Every row gives one point. To make a cloud, some directions were put in groups of two or more. Within a group, all points are equally far from the middle, so they leave a hole (a ring in 2 directions, a hollow ball in 3). The other directions are filled evenly. Then the cloud was stretched, turned, moved and blurred a little. Count the holes, and give their numbers of directions, smallest first.

Cloud:
[[-0.26 -0.10  0.33]
 [-0.06  0.16  0.46]
 [ 0.31 -0.15  0.04]
 [ 0.39  0.13  0.62]
 [-0.32  0.06  0.50]
 [ 0.17  0.32  0.21]
 [ 0.14 -0.10  0.33]
 [-0.03 -0.13 -0.25]
 [ 0.31 -0.28  0.20]
 [ 0.34 -0.54  0.31]
 [ 0.47 -0.23  0.32]
 [ 0.23 -0.46  0.29]
 [ 0.32 -0.61  0.23]
 [ 0.05  0.08  0.08]
 [ 0.02  0.04  0.17]
 [ 0.46  0.23  0.00]
 [ 0.48 -0.16  0.14]
 [ 0.33 -0.52  0.03]
 [ 0.40 -0.03  0.15]
 [ 0.08 -0.15  0.50]
 [ 0.05 -0.10  0.39]
 [-0.21  0.03  0.51]]
Holes: 0

Cloud, 31 rows:
[[ 0.41  0.05 -0.02  0.34]
 [-0.29 -0.11  0.26 -0.27]
 [ 0.03  0.05 -0.30  0.43]
 [ 0.07  0.36  0.36 -0.02]
 [ 0.17  0.59  0.03  0.32]
 [-0.04  0.22 -0.32  0.01]
 [-0.04 -0.51  0.15  0.16]
 [-0.14 -0.10  0.51 -0.15]
 [-0.13 -0.07 -0.54  0.23]
 [ 0.09  0.25  0.53  0.11]
 [-0.22 -0.53  0.43  0.14]
 [ 0.12 -0.06  0.37  0.27]
 [-0.03  0.31  0.52 -0.04]
 [ 0.09  0.64 -0.03  0.15]
 [-0.06  0.46  0.17  0.22]
 [ 0.51  0.06  0.40  0.06]
 [ 0.29  0.05  0.27  0.11]
 [-0.06 -0.79  0.16  0.26]
 [ 0.31  0.16  0.50  0.35]
 [ 0.34  0.30  0.11  0.34]
 [ 0.28 -0.24 -0.03  0.20]
 [ 0.08 -0.02 -0.27  0.45]
 [ 0.44 -0.27 -0.05 -0.32]
 [-0.03 -0.77 -0.33 -0.18]
 [-0.18  0.03  0.29  0.22]
 [-0.23 -0.09 -0.42  0.15]
 [ 0.29 -0.19 -0.36 -0.13]
 [ 0.24  0.47  0.13 -0.04]
 [ 0.17  0.54 -0.21 -0.02]
 [ 0.34 -0.36  0.12 -0.03]
 [-0.41 -0.14  0.12  0.60]]
Holes: 0
